Each row of a before or after table is a point. The points were changed in one or more steps. Then noise was added and the rows were shuffled. The steps act on columns, c1 being the first. Name the steps. A step turns or swaps two columns, mirrors them in a line or flattens them onto one, adds a multiple of one to another, or multiplies or shifts one. Angles are multiples of 10 degrees, from the lower column toward the higher: turns from -170 to 170, lines from 10 to 170 but not 90. Use the fewest steps. Two steps may share a column if one is a turn and the other turns, adds or multiplies; they go together, in the order done. Otherwise the lowest column goes first.

Before:
[[-3, -19, -47],
[-23, 10, 16],
[-22, -31, -54],
[-31, -45, 152],
[-18, 61, -7],
[5, -42, -25],
[0, -9, -42],
[22, -26, -39],
[-57, -24, 83],
[17, -39, -4],
[-41, -39, 55],
[14, 37, 21],
[-19, -15, -29]]
After:
[[21, 42, 39],
[-24, -12, -35],
[-40, -52, 118],
[5, -5, -44],
[-53, -46, 29],
[-29, -35, -71],
[-11, -23, -53],
[12, -43, -29],
[11, -40, -54],
[30, -20, -62],
[-74, -29, 67],
[-20, 61, 38],
[-29, 16, 21]]
Steps: multiply c1 by 1.3; add 0.7 times c2 to c3

Before:
[[5, 82, -15, -67, -22, -10],
[-39, 65, 26, 63, 23, 81],
[20, -49, -59, 40, 28, -33],
[-63, 78, -40, 62, -67, 9],
[44, 90, -17, 13, -75, -23],
[-56, 41, -51, -5, -53, 11],
[-15, -42, 20, 6, 13, 58],
[-39, -10, -17, 24, 21, -24],
[10, 3, 18, -68, -43, 55],
[41, 48, -16, -18, 25, 67],
[-17, -21, -5, 46, -68, 71]]
After:
[[-61, -44, -6, -49, -52, 12],
[-17, 21, -49, 12, -66, 71],
[-36, -63, -52, 48, 29, 74],
[-59, -82, -66, -21, -66, 8],
[44, -84, -22, -10, -81, -28],
[5, -10, 78, -21, -49, 65],
[-22, 50, -1, 28, 5, 59],
[10, -76, 55, -39, -23, -6],
[11, 49, -59, -44, 27, -32],
[-41, 17, -30, -10, 27, -22],
[38, -55, 12, -16, 22, 72]]
Steps: multiply c2 by -1; turn c3 and c4 by 70 degrees
